Every row gives one point. Each copy is the shape, with its points in the same order, stretched, turned, moved and blurred by noise. Is it also mirrored, or only turned?
(in the rows, 128 means zero)

Shape (7 x 2):
144	119
87	167
76	143
190	94
118	200
94	111
155	92
Copy 1 (7 x 2):
119	113
186	103
183	88
62	141
188	153
138	68
75	111
Copy 1 is: mirrored
Copy 2 (7 x 2):
149	140
81	99
73	123
198	159
108	61
96	154
164	166
Copy 2 is: mirrored
Copy 3 (7 x 2):
136	119
88	168
107	176
150	77
53	141
138	161
163	106
Copy 3 is: mirrored

Shape (9 x 4):
126	152	89	127
155	185	144	146
123	167	155	122
143	103	173	133
114	82	155	93
65	58	106	80
120	132	149	133
116	129	111	179
63	74	140	111
Copy 1 (9 x 4):
93	116	107	92
84	156	168	130
101	169	129	145
150	128	132	172
177	127	80	161
162	100	7	138
117	134	117	155
69	87	116	141
138	112	33	174
Copy 1 is: mirrored
Copy 2 (9 x 4):
141	130	94	114
110	181	132	135
143	155	156	125
103	95	179	127
142	65	176	95
195	22	144	87
134	120	154	131
119	113	110	166
180	47	167	125
Copy 2 is: mirrored
Copy 3 (9 x 4):
151	156	92	122
173	179	149	136
143	165	146	109
137	111	173	149
116	79	142	117
68	71	83	101
126	137	147	132
134	154	108	184
68	90	129	127
Copy 3 is: only turned

Shape (12 x 8):
120	104	163	122	138	107	101	129
94	134	124	110	137	130	136	140
232	167	142	107	134	169	151	87
101	131	160	145	109	94	139	121
107	121	120	110	114	99	145	138
115	143	193	137	115	102	113	126
156	107	139	134	125	127	158	138
101	110	133	119	109	137	113	90
124	125	136	116	109	105	119	139
98	125	120	232	203	112	106	132
146	107	168	118	147	136	178	133
161	124	125	179	153	204	103	130
Copy 1 (12 x 8):
139	89	131	116	117	104	100	120
104	126	127	115	135	133	127	132
249	130	110	148	144	165	144	152
111	122	149	155	99	104	126	107
105	117	113	129	112	113	147	126
136	120	168	141	91	98	100	122
147	86	124	154	125	136	142	141
135	113	122	109	117	146	114	84
125	118	114	127	99	115	123	131
87	107	121	206	178	105	51	108
153	82	154	142	148	138	161	143
167	96	114	155	157	195	64	140
Copy 1 is: only turned
Copy 2 (12 x 8):
133	93	138	138	101	110	120	116
99	131	121	112	119	116	142	141
209	196	126	132	170	151	101	102
99	125	144	165	118	86	130	118
107	125	129	124	128	83	126	150
121	127	164	171	92	113	124	112
146	120	134	142	165	113	126	131
96	122	121	120	125	111	94	100
125	123	133	137	115	98	109	144
107	93	50	193	111	123	194	101
147	123	160	130	167	119	151	113
143	120	79	155	158	197	120	109
Copy 2 is: mirrored

Shape (14 x 9):
152	97	111	159	127	160	66	103	76
157	157	116	190	186	111	168	175	139
145	141	94	168	152	154	177	156	128
94	53	167	75	130	110	99	122	121
112	117	207	182	114	134	127	184	164
91	62	154	101	82	109	95	199	162
105	146	162	151	107	113	130	156	146
167	109	126	152	115	127	198	155	106
90	47	112	132	120	105	92	89	79
116	84	170	108	68	81	83	139	133
159	117	79	105	135	164	176	89	114
111	97	181	137	101	128	145	174	109
156	146	96	86	133	151	151	143	67
190	112	111	134	158	140	152	123	107
Copy 1 (14 x 9):
174	118	128	151	112	194	103	114	60
143	151	112	182	198	88	139	173	117
125	145	112	157	169	132	125	198	127
163	56	159	62	118	141	170	107	81
143	115	189	178	126	125	224	159	101
186	75	160	76	71	115	209	172	77
130	137	156	144	108	108	182	138	106
113	98	149	153	132	112	109	198	115
139	55	103	96	103	165	134	99	48
167	77	169	107	53	104	172	106	77
125	110	111	105	142	153	70	172	156
121	97	186	132	111	122	172	168	73
140	150	148	92	135	127	72	167	95
154	107	136	146	162	137	85	157	127
Copy 1 is: mirrored
Copy 2 (14 x 9):
109	94	121	175	152	111	35	122	118
151	134	108	201	157	136	172	104	102
128	134	95	186	172	146	150	99	156
72	75	159	96	98	95	107	135	115
110	115	206	190	114	153	155	158	133
75	87	155	129	83	130	136	199	132
116	153	171	156	126	136	144	146	140
176	121	107	156	155	118	145	134	177
83	82	131	143	116	42	74	121	130
118	120	174	112	60	111	95	173	126
132	121	69	121	163	129	105	61	170
128	109	173	147	133	119	136	166	157
156	136	74	97	192	121	107	120	138
168	98	80	147	160	135	112	104	133
Copy 2 is: mirrored
Copy 3 (14 x 9):
181	107	100	115	155	115	56	126	71
183	176	127	154	150	152	187	162	150
155	166	97	137	120	162	180	140	105
108	9	155	89	145	114	119	117	121
116	81	178	201	115	170	128	180	120
83	7	128	140	119	112	130	195	123
100	118	164	157	113	125	130	168	116
184	119	127	135	74	140	190	148	90
141	39	122	108	167	59	111	91	75
113	30	163	134	98	73	91	168	118
149	142	87	77	87	143	153	88	99
131	63	166	140	104	139	150	171	78
159	150	105	48	110	134	146	156	76
202	131	109	100	112	151	143	124	120
Copy 3 is: only turned

Shape (18 x 12):
114	135	124	96	149	145	83	145	106	153	169	146
124	120	126	149	167	87	114	111	167	107	155	165
74	161	67	162	108	117	100	136	101	155	92	119
140	97	140	177	182	83	163	102	112	141	155	131
134	133	47	107	139	124	168	146	125	105	172	129
193	118	145	138	77	110	109	122	105	167	150	91
133	95	158	164	120	173	81	141	112	136	109	177
108	100	142	91	126	94	105	134	131	133	160	136
141	102	133	134	147	121	149	104	129	109	116	125
106	108	167	112	134	184	117	119	80	141	145	120
127	25	118	160	127	103	144	131	168	95	168	168
101	140	103	92	156	79	137	184	62	152	152	84
92	98	124	65	145	100	133	139	138	129	144	144
168	111	144	131	112	76	122	100	92	169	139	165
108	109	155	140	137	129	115	75	126	144	77	125
140	123	125	166	102	138	143	159	175	149	131	138
97	150	135	173	87	119	157	156	94	131	132	102
136	185	123	113	91	75	88	176	147	126	121	117
Copy 1 (18 x 12):
134	125	122	111	157	110	70	154	63	112	158	120
169	96	104	153	171	90	88	110	154	126	153	145
84	151	51	184	97	114	101	145	82	149	108	120
164	112	105	146	165	89	155	73	109	173	177	147
138	92	29	123	165	100	156	170	114	99	160	91
165	147	122	78	56	97	134	137	84	155	156	163
137	105	171	155	113	160	103	140	80	123	108	187
122	94	124	93	143	84	82	133	119	134	160	127
140	104	114	120	134	121	150	94	131	125	129	136
100	127	159	108	133	160	115	113	65	103	156	130
148	7	109	136	140	118	135	129	165	145	163	169
76	158	59	80	184	72	122	140	58	171	164	109
105	82	114	93	169	84	92	140	124	135	141	90
165	109	134	122	102	37	120	109	78	148	149	163
124	123	142	147	97	129	107	77	112	147	98	126
150	125	122	154	109	122	137	181	145	152	124	132
63	161	95	156	101	105	166	154	112	145	160	153
117	184	83	102	114	63	84	183	134	132	125	150
Copy 1 is: mirrored
Copy 2 (18 x 12):
106	137	149	117	130	105	103	142	118	176	164	163
136	131	109	171	157	92	116	106	161	91	148	175
77	104	81	131	97	75	148	183	108	122	111	100
137	165	68	163	168	91	105	67	138	133	109	130
132	157	58	87	151	148	152	120	149	129	180	132
187	167	108	157	54	114	91	121	127	179	114	114
95	98	136	187	114	158	83	155	114	150	105	156
132	125	149	109	119	94	85	107	164	135	138	147
158	128	101	135	147	129	121	98	127	110	105	129
103	129	163	115	125	142	99	103	82	172	125	115
124	98	87	169	150	161	78	61	206	108	146	134
112	183	102	54	151	70	93	151	143	161	126	92
127	115	142	75	149	101	110	104	173	133	129	149
147	154	83	141	80	91	79	99	136	155	91	181
140	90	133	149	118	89	125	106	96	119	70	127
131	133	112	186	113	142	156	137	181	142	115	118
88	169	107	133	89	122	129	135	139	116	101	74
155	164	140	139	79	80	124	199	172	102	120	141
Copy 2 is: mirrored
Copy 3 (18 x 12):
102	160	129	108	139	152	110	112	132	113	172	156
127	127	121	155	166	100	104	72	141	79	162	141
78	192	64	133	136	111	97	148	140	119	92	110
128	122	132	183	195	128	146	72	96	123	123	125
169	142	59	109	173	119	172	156	118	94	166	153
186	138	155	141	91	115	104	108	96	179	121	118
96	133	167	153	96	172	98	110	131	89	88	146
114	107	137	123	133	101	125	101	114	122	172	147
133	108	127	130	153	125	138	90	113	96	106	120
91	137	139	97	124	183	141	97	101	123	119	116
125	33	107	187	138	124	135	123	116	92	158	165
108	173	126	105	174	92	153	153	66	141	167	111
99	99	125	88	161	94	144	113	122	103	175	157
144	155	152	168	123	106	115	79	99	158	99	186
89	118	133	114	139	122	104	63	128	113	64	104
157	114	124	154	125	125	134	133	175	120	126	118
115	158	118	158	99	107	173	137	110	126	112	77
152	172	135	112	89	47	100	141	152	110	156	101
Copy 3 is: only turned

Shape (15 x 12):
167	101	155	128	155	155	101	113	141	121	109	67
177	152	122	138	174	151	122	159	79	155	106	121
128	139	100	143	116	98	217	147	156	147	126	110
107	212	103	140	132	119	192	154	141	113	154	112
214	108	147	107	136	177	117	100	161	76	151	126
133	77	129	74	129	184	99	131	136	121	152	100
130	174	126	203	118	102	168	117	167	185	202	151
200	126	145	63	140	126	86	122	163	147	105	123
89	222	111	186	120	87	151	149	208	149	182	132
113	159	78	191	170	83	170	154	186	123	166	110
153	136	175	117	140	190	133	89	202	136	126	94
154	110	146	147	138	161	144	211	146	117	105	134
79	172	112	204	95	82	164	125	152	107	129	144
180	120	204	118	152	112	122	165	106	124	151	93
86	190	146	162	188	78	176	95	186	156	176	187
Copy 1 (15 x 12):
221	108	175	126	151	145	153	132	174	116	96	148
192	154	102	99	155	162	158	165	103	128	102	132
115	157	104	185	127	108	186	116	158	145	109	123
95	198	101	134	145	128	130	122	148	133	102	88
204	140	154	104	103	191	147	141	210	83	115	183
159	64	161	111	132	177	127	185	184	98	124	129
130	205	106	200	140	156	111	69	136	168	167	139
186	112	142	76	140	153	153	154	195	152	135	188
91	220	92	185	172	117	80	89	163	167	137	112
129	190	79	198	175	104	142	107	172	115	124	105
151	131	184	126	166	196	139	114	194	125	92	173
143	151	126	174	140	143	154	195	150	113	82	181
102	166	100	181	136	84	83	67	129	117	105	143
202	172	184	126	123	133	152	164	136	128	146	136
87	200	102	154	207	137	123	62	132	108	177	137
Copy 1 is: only turned
Copy 2 (15 x 12):
136	99	141	178	129	129	115	107	134	136	108	47
186	112	122	146	157	142	127	155	80	104	110	117
126	159	108	180	133	150	205	160	132	160	173	120
108	200	96	140	144	177	150	158	139	107	168	142
182	103	134	127	99	142	107	86	191	145	130	79
106	64	142	123	102	152	108	108	131	176	124	87
161	218	137	178	151	149	126	113	113	186	214	144
168	122	113	102	146	97	124	112	139	195	91	54
103	237	101	179	177	141	99	142	150	169	206	147
103	166	95	192	189	136	144	129	137	135	224	129
132	153	149	172	140	170	117	91	186	185	100	66
154	87	144	163	149	135	122	198	155	149	136	113
103	204	128	207	120	110	133	141	143	134	167	179
150	129	178	118	134	113	112	164	130	132	151	42
126	230	164	132	212	126	159	86	149	165	186	167
Copy 2 is: only turned
Copy 3 (15 x 12):
201	109	113	131	177	134	101	142	140	98	108	99
184	181	95	131	172	117	166	192	112	164	92	112
135	179	111	155	81	131	204	89	162	119	129	101
90	164	122	151	121	129	228	135	137	125	177	132
249	71	80	160	147	156	120	148	124	115	149	162
196	133	106	96	138	195	72	153	139	101	132	159
132	209	125	199	136	84	168	70	175	186	203	150
212	84	77	101	136	104	113	159	176	142	99	151
60	187	128	191	135	68	191	104	204	132	210	162
104	210	74	176	155	99	199	97	178	84	183	119
192	80	143	169	169	163	124	125	195	135	133	141
203	189	136	164	126	136	167	184	147	87	89	158
68	176	126	209	119	88	165	72	122	112	143	149
229	143	152	87	164	81	158	145	112	108	134	133
99	183	112	173	191	87	214	33	188	160	169	210
Copy 3 is: mirrored
Copy 4 (15 x 12):
161	82	126	97	181	144	120	112	134	129	118	74
121	111	108	107	174	181	99	155	69	124	78	124
110	130	97	134	124	118	211	160	140	133	56	104
110	187	104	126	144	133	222	147	98	163	104	125
204	98	133	147	194	163	160	105	142	127	121	138
162	78	142	84	135	160	136	137	155	103	155	129
103	216	104	179	161	107	170	124	150	81	61	128
199	84	143	76	189	114	128	139	121	113	84	162
101	242	94	130	176	89	205	141	169	139	85	142
82	174	55	137	194	114	205	144	151	128	96	119
161	121	171	101	174	154	175	80	175	130	90	104
124	100	135	144	171	178	139	205	152	154	93	112
94	186	95	173	137	69	153	133	142	174	100	114
167	120	150	132	195	124	122	176	88	96	123	77
48	195	137	156	203	70	197	99	128	105	88	172
Copy 4 is: mirrored

Shape (15 x 12):
65	183	103	146	151	190	130	195	151	80	93	158
104	118	163	103	132	158	139	154	190	121	147	184
229	88	127	107	113	191	116	130	72	151	148	119
128	113	100	75	165	178	157	99	127	93	156	144
111	81	73	83	157	110	117	82	137	142	159	66
144	134	115	165	157	139	155	76	112	141	44	147
161	66	119	72	207	133	149	155	149	172	102	59
116	242	90	141	137	124	44	136	138	88	137	154
81	122	139	124	72	145	134	92	167	111	99	71
188	153	92	141	91	93	145	125	164	136	120	58
132	151	101	131	97	175	143	158	119	164	174	147
142	137	173	189	182	137	94	144	144	95	119	146
119	106	124	115	131	68	151	152	141	104	173	143
102	174	233	141	118	112	120	95	147	99	204	104
159	117	218	102	110	101	155	193	113	118	84	149
Copy 1 (15 x 12):
62	176	140	146	113	175	175	223	165	143	144	135
52	114	125	59	143	187	171	146	159	162	144	147
209	102	128	104	146	184	165	132	29	129	139	132
113	188	77	99	122	218	132	127	131	141	174	116
124	152	48	134	189	127	118	98	130	162	133	59
122	150	107	156	58	130	168	105	107	95	67	130
106	118	53	115	215	195	161	148	87	94	79	67
144	159	225	143	130	145	116	155	201	143	166	126
96	158	77	86	110	69	185	143	129	153	143	66
195	138	92	118	162	89	213	109	150	102	135	95
144	155	135	119	163	148	202	153	99	180	158	159
89	82	166	154	121	143	151	125	126	84	151	138
100	117	74	104	176	122	140	118	161	144	155	170
86	145	155	59	170	74	155	76	127	98	224	127
113	87	122	52	156	127	152	186	94	80	95	190
Copy 1 is: only turned
Copy 2 (15 x 12):
23	148	117	42	162	146	137	135	121	90	142	130
132	101	103	94	154	162	163	154	193	144	157	130
227	162	164	114	95	173	63	188	125	195	121	84
177	121	110	91	110	201	84	77	159	133	127	139
172	62	172	153	95	180	96	40	146	181	94	93
131	189	199	155	134	186	144	126	154	95	64	168
204	85	194	89	164	201	155	77	133	178	88	84
47	159	84	154	174	78	56	114	110	109	110	84
105	118	233	141	81	151	141	113	192	107	157	83
137	142	181	179	79	133	162	116	126	139	111	24
128	153	113	92	88	131	118	161	160	193	134	103
95	141	137	152	192	154	138	144	89	135	163	151
160	62	99	136	93	129	173	107	112	138	135	123
141	140	141	197	127	87	135	92	161	162	240	139
194	129	164	100	135	101	192	196	133	95	152	125
Copy 2 is: only turned

Shape (16 x 12):
180	171	99	137	118	132	145	106	106	95	101	139
75	105	105	93	156	68	179	155	196	160	181	105
175	144	195	152	139	139	111	107	153	99	96	143
63	111	85	102	210	87	154	89	167	114	207	124
100	68	115	66	161	97	181	97	132	83	153	122
181	135	153	124	177	88	225	87	85	98	140	120
130	80	107	153	73	160	54	161	198	162	50	157
118	104	84	121	190	93	134	186	143	122	160	136
101	139	122	118	135	77	158	95	112	136	153	105
75	69	95	80	159	166	144	159	203	180	166	98
176	140	126	136	146	131	193	69	116	119	168	167
115	162	119	97	207	113	176	96	97	133	112	125
177	172	173	127	101	162	135	112	73	75	139	130
100	63	133	212	88	184	71	173	147	164	74	147
147	129	136	73	175	77	149	99	84	151	171	162
80	112	141	147	88	169	122	179	178	133	82	198
Copy 1 (16 x 12):
168	113	157	131	137	119	95	136	169	177	116	130
21	175	141	127	121	109	191	152	152	61	135	134
107	69	167	141	162	177	120	119	115	172	146	77
62	138	96	101	172	115	198	141	190	47	159	94
87	129	146	135	128	68	197	121	139	72	153	89
127	139	174	122	187	64	124	129	119	119	207	122
105	78	169	159	64	190	185	133	122	205	20	147
102	135	173	108	117	133	194	194	127	81	109	133
107	125	107	140	150	95	114	134	147	94	127	137
34	186	112	97	87	138	245	129	121	111	113	102
108	110	135	94	152	100	137	128	172	165	212	117
152	158	130	82	176	108	122	87	139	89	135	130
165	90	130	140	109	140	70	136	115	172	168	66
138	68	133	189	52	206	214	147	76	206	72	170
100	99	141	59	148	72	104	140	125	86	146	115
109	93	155	166	25	203	182	100	124	160	115	152
Copy 1 is: only turned
Copy 2 (16 x 12):
132	116	159	178	73	89	188	124	164	136	126	82
51	96	64	142	122	150	83	203	106	112	134	81
170	124	169	103	128	85	161	146	158	133	97	118
35	50	80	153	156	122	74	151	136	45	166	79
49	67	126	107	110	117	89	174	157	106	195	95
118	107	160	92	59	159	133	163	139	87	177	18
165	95	128	173	145	84	156	152	131	231	72	219
98	76	97	177	98	136	116	181	90	80	156	127
65	119	112	119	110	126	118	122	119	105	147	60
86	102	80	172	186	146	65	216	119	149	176	157
98	100	174	149	101	174	129	129	176	105	140	57
83	104	109	117	131	128	162	143	114	86	180	61
118	160	213	143	78	82	152	133	151	118	143	93
167	113	170	188	177	100	127	139	52	226	102	202
63	119	135	94	79	187	138	120	141	67	176	97
98	91	170	173	167	110	177	179	101	196	72	185
Copy 2 is: mirrored
Copy 3 (16 x 12):
152	162	130	179	85	122	116	105	107	115	84	105
81	61	131	64	100	114	201	146	127	146	205	88
171	119	164	105	130	120	84	120	145	93	57	107
80	84	127	115	80	129	122	198	132	113	233	113
84	78	92	131	124	175	152	162	102	65	172	136
147	128	132	144	91	194	131	83	84	25	158	91
187	97	132	123	193	69	155	142	185	232	56	147
161	83	152	96	102	125	140	154	78	154	171	110
87	143	163	125	99	144	160	124	124	109	172	127
92	67	55	66	131	138	158	161	143	207	176	114
158	113	111	161	47	178	105	97	153	82	146	93
131	175	100	123	111	154	150	141	114	71	169	123
125	165	151	136	60	184	76	96	100	98	38	108
205	117	179	118	189	156	141	152	179	237	74	119
146	128	127	101	66	165	137	96	136	81	183	184
175	98	133	93	121	130	190	179	194	175	44	94
Copy 3 is: only turned
Copy 4 (16 x 12):
123	144	83	127	100	111	165	101	148	119	93	115
87	146	174	83	174	91	101	157	112	189	149	100
146	178	118	99	118	177	176	93	181	130	114	110
102	126	129	111	210	138	76	128	97	203	103	131
130	134	132	102	192	144	93	113	60	115	109	127
157	169	77	83	116	123	149	82	58	156	126	129
132	148	203	154	120	137	158	175	238	94	98	89
135	127	104	106	187	121	119	186	131	163	135	111
120	117	133	100	124	108	117	93	122	171	132	119
80	167	186	134	166	145	63	190	124	152	141	102
119	168	90	111	117	138	153	105	95	154	90	172
123	132	86	115	118	160	123	115	74	178	107	88
117	141	63	108	98	167	159	71	150	95	135	146
161	141	190	191	125	158	163	168	228	117	150	119
130	105	89	65	121	166	115	138	85	161	102	155
94	131	167	157	151	176	197	175	173	109	127	112
Copy 4 is: mirrored

Shape (18 x 12):
113	61	141	177	62	81	117	165	115	173	147	168
154	94	37	86	153	118	96	151	171	120	90	113
117	106	108	118	218	90	177	105	97	109	124	154
98	114	115	143	142	87	117	150	151	94	97	178
90	170	118	159	117	89	122	140	167	92	179	128
123	93	146	111	152	122	120	81	149	132	121	115
96	52	96	115	129	145	84	117	138	163	171	127
74	151	141	130	85	128	185	174	98	119	142	152
110	112	136	207	127	131	82	113	176	85	115	144
143	109	99	153	111	151	95	134	152	114	147	190
214	123	149	119	134	155	153	199	160	111	142	120
185	93	110	145	119	128	151	150	88	149	142	7
156	89	180	181	161	155	167	159	184	158	114	106
164	201	157	148	109	96	105	103	102	107	110	135
78	144	145	113	176	146	160	182	137	97	124	141
118	190	139	205	184	77	116	87	147	116	104	151
167	153	136	125	123	185	218	86	120	166	78	163
166	132	155	144	137	106	157	138	173	78	72	83
Copy 1 (18 x 12):
67	94	150	187	106	79	182	209	142	147	130	227
98	145	10	94	171	135	92	126	178	86	80	188
168	114	128	74	225	108	156	78	127	117	154	154
104	153	132	160	181	115	118	139	132	83	119	168
118	154	139	173	125	47	145	128	164	111	121	96
131	113	150	90	145	117	85	113	172	151	118	170
89	119	90	103	137	63	97	166	190	163	165	215
83	151	155	129	100	122	192	161	122	127	172	102
88	102	147	205	132	80	65	107	141	99	125	170
113	137	91	185	107	97	111	108	158	89	161	217
181	86	55	168	89	182	132	141	170	107	157	121
112	25	61	76	96	103	146	147	122	178	94	126
114	38	130	177	134	178	123	116	194	172	158	127
158	157	152	156	88	124	123	78	73	130	75	146
124	153	118	123	170	150	125	143	142	122	194	77
138	142	175	190	183	96	125	30	107	144	88	136
102	114	145	101	93	226	163	9	153	152	147	175
129	83	135	135	129	170	101	111	143	93	68	97
Copy 1 is: only turned
Copy 2 (18 x 12):
62	145	144	120	54	49	109	152	83	183	168	116
179	104	69	133	157	107	71	187	161	192	118	129
77	179	80	126	224	116	112	129	126	159	106	114
72	133	98	126	125	95	65	128	132	149	88	147
87	129	88	136	112	106	65	113	147	75	162	111
128	153	149	92	173	98	105	97	143	155	127	117
119	106	151	109	129	121	81	127	104	200	185	101
73	151	107	142	125	104	121	144	86	99	165	189
99	103	132	147	82	110	85	72	153	134	85	89
84	82	96	138	101	125	113	115	153	173	148	132
111	91	116	137	148	88	185	191	192	94	141	146
195	146	115	124	148	76	180	191	91	114	136	66
109	142	186	177	152	60	144	135	173	114	113	108
109	163	75	78	87	151	156	131	156	100	101	133
79	132	128	146	191	140	92	149	129	99	115	172
90	196	89	143	109	139	91	86	184	118	74	94
124	197	108	151	153	104	205	101	164	154	123	207
138	137	113	120	149	65	122	142	163	72	61	128
Copy 2 is: mirrored
